Each point is reached from the start by the listed moves, each made 0, 1 or 2 times, or once backwards (-1), plus a little noise. Say if it took an odd or an even number of moves. Then give how often each move was made.

Moves:
(1): [-3 24]
(2): [-21  -3]
Start: [-34   4]
Points:
[-13  30] -> even (1, -1)
[-30 -22] -> odd (-1, 0)
[-60  45] -> odd (2, 1)

Moves:
(1): [ -3 -15  -8   1   6   6 -15  -6]
(2): [ 4 14  2  4  5 -3  8  5]
(3): [ 5 -1 -1 -6  3  1  9  5]
(4): [ 1 -8  4 -4  2 -1 -5  3]
(5): [-3 -3 -5  4 -7 -5  2  7]
(6): [ -7 -10  -4  -7   2  -8 -10 -10]
Start: [ 5  2 -2 -1  6 -4 -3 -2]
Points:
[-13 -40 -31 -14  22  -6 -37 -33] -> even (2, 0, 1, -1, 0, 2)
[12 -8 -2  7 12  2 -8 22] -> even (1, 1, 0, 2, 1, -1)
[ -3 -18  -6  -7   2 -18 -15   0] -> odd (0, 0, 0, 1, 1, 1)
[-14 -60 -35  -5   3  -5 -36 -11] -> odd (2, -1, 1, 0, 2, 1)
[ 10  -2  -3 -14  -6 -10  22  15] -> odd (-1, -1, 2, 0, 1, 0)

Moves:
(1): [ -1 -11  13   5 -11  17   0 -16   5  -4  16   5  12]
(2): [ -5   3   7  -9  -1   2   8 -11  10   7  16  -6   8]
(3): [-13   2   5 -10   1  -6   1  -2  -9  -4  -1   6  12]
(4): [ -7   5   9   0   9 -13   0   8  11 -12  14 -13 -15]
(5): [ -5  11   9  -7   3   0   7   4 -10  -3  16  -5   7]
(6): [  7 -17  -2  12   2   3  -4   4  -1  14  -8  -6  -8]
(7): [ 5 -7  3 -3 -4  0  8  8  5 -7 -3 -1  3]
(8): [-5  3 -3  7 -6  5 15 -1  1 -2 -8  4  6]
(9): [ 10  -7   2   3  -1   1   8  -7  -1  -9 -10   5  -1]
(10): [  3   4  14   0  -3  -6   5   3   1 -12  -3   3   9]
(11): [  3   1  -5   2   0  25   0  -3   4  -1 -12  -2   1]
Start: [ 10   0  -3  -8   0  -4  -3   3   0   3 -11   6  -7]
Points:
[  6  47   5 -28  -8  36  33 -24  11  -3 -38  16  44] -> odd (-1, 2, 0, -1, 0, -1, -1, 1, 0, 2, 2)
[ 14  -5  60 -27 -13 -20  19 -41 -27 -21  18  34  54] -> even (1, 1, 1, -1, 1, 0, -1, -1, 2, 2, -1)
[ -9  34  52   4 -12   5  41  16   9 -33  40  -8  23] -> even (1, 0, -1, 1, 2, 0, 0, 2, -1, 2, 0)
[-16  35  -2 -40  15  40   9  -7 -20  49   1 -15  28] -> even (-1, 2, 1, -1, 2, 1, -1, 0, -1, 0, 2)

Moves:
(1): [-2 -6  0 -1  3  1  0 -6 10 -3 -3 -2  1 -6  4  5  3 -6 -7 -9 -2]
(2): [-1  3  3 -9 -5 -1  5  3  7  0 -2 -5 -1  3  1 -4  3 -6  4 -4  2]
(3): [ 1  2  4 -2  0  4 -2 -2 -3  6 -3  4  1  4 -5  3  4  6 -3 -7 -4]
(4): [  5  -4  -2   2  -6   1   6   1   1   3  -1  -6   3   1  -3   1   2  -3
 -12  -1  -1]
(5): [ -3  -7   1   0  -4  -9 -11   4   2   1  -4  -3  -9   0  -1   0  -1  10
  -4 -10   1]
(6): [-2  0  5  4 -9  6  1  4 -1  4  0  1  2 -6 14  8  7 -4 -4 -8  0]
(7): [ -6   1   1  -7   0   2  -2 -11   2   1  -3   2  -9  12   1   1   2  -4
  -2  -2  -1]
(8): [-12   6  -7  -2  -3   5  -8  11   5  12   5   0   0   6  -4  -4  -1 -14
  -8   6  -5]
(9): [ 3 -2 -9  0 -3 -2  6 -4  0 -3  3 -7 10  2  5  8  8 -5  6 -6  2]
(10): [  5   0   8   1 -11  -6   3   4   9   2   1   7   0   8  -2   2  -9  -2
   6   7   1]
(11): [-4  4  3  8  5 -2  5 -6 -1 -1 -5 -3  5  2 -5 -2 -3  3 -3  0  8]
(12): [10  0  0  3 11 -2 -3  7 -2 -5 -5  5 -4  1 -6  4 -7 -4  2  0  3]
(13): [ 1  0  8  4 -4 -8 -5 -8  1  4  3 -5  6 -3 -6 -3  4 -6  5 -1  2]
(14): [-2  9  0 -1  9 -4  0 -1  3 -1 -1  1 -1  6  7 -7  4  8  2 -2 -7]
(15): [ 3 -5 -1 -1 -2  4  4 -2  1  8  0 -1 -5  4  0  9  8  2 -1  6  2]
(16): [  2  -5   8 -10   6  -5   2   5  -2  -3   7  -4  10  11   0   2  -1   0
  -5   1  -2]
(17): [ -2   0  -2  -3  -3   3  -4   4   1 -10   4  -1  -1   1  -8   2  11   2
  -1  -2  -2]
(18): [ 2  2 -1 -3 -4  4 -1 -2  1 -1  4  5  0 -2  3 -5  5  0 -7 -1  6]
(19): [-1 -5  2  0 -6 -6  3  1  1  0 -4  9  1  2 -1 -1  7 -2  4  5 -1]
(20): [  0   6  -3   1  -3   2   0   2   1  -4 -16 -10   4  -3   5   6   4   5
  -1   2  -2]
Start: [-2  2  3 -1  1 -2  1  0  4  3 -1  4 -2 -2  1  5  1  0 -2  5 -6]
Points:
[-24  36 -11   3 -29  16  10   2  20  36  27  -6  36   6 -25 -28  38 -34
 -30 -13 -16] -> odd (0, 1, 2, 2, -1, 0, -1, 2, 1, 0, 1, -1, 1, 1, -1, -1, 1, 1, 0, -1)
[  5 -29  20 -18 -29 -31   6 -22  45  34  -4  -8   1  16   3  29  23 -13
   1 -53   1] -> odd (2, 2, 2, 0, 2, 0, 0, 0, 2, 1, 0, 0, 1, 0, 1, 0, -1, 0, 0, -1)
[ -1 -10  26 -28 -20 -28   7 -26   8 -11 -11 -16  -7  60 -19   4  18  52
 -36   3  21] -> odd (-1, 0, 0, 1, 2, -1, 2, -1, 0, 1, 2, -1, 0, 0, 1, 2, 1, 2, 0, 1)
[ -4   6 -14 -36 -18  -4   3   5   3  -6 -31  -7  -9  42  29  16  33  19
 -20   0 -21] -> even (-1, 0, 0, 1, 1, 0, 2, 0, 1, 0, -1, 0, -1, 1, 0, 1, 0, 1, 1, 2)
[-23  48 -29 -23  29  24 -47  33  52 -20 -36  18 -50  19  -3   2   4  -4
 -23   7 -36] -> even (2, 0, 0, -1, 0, -1, 1, 2, -1, 1, -1, 2, -1, 2, 0, -1, 2, 1, -1, 2)
[-19   3 -28  21   7   7  -8   4  36  33 -36 -32  -5  -7   2  35  -8 -33
 -36 -12  -8] -> odd (2, 0, 0, 1, 1, 0, 0, 2, 1, 0, 1, 1, 0, 0, 1, -1, -1, -1, -1, 1)
[ 30  14 -18  17  36  25  14 -37   4  -9 -23 -24  43 -14   1  31  39 -15
 -50 -44  -1] -> even (2, -1, 2, 2, -1, 0, 0, 0, 2, -1, 1, 2, 1, 1, 0, 0, 0, 2, -1, 1)
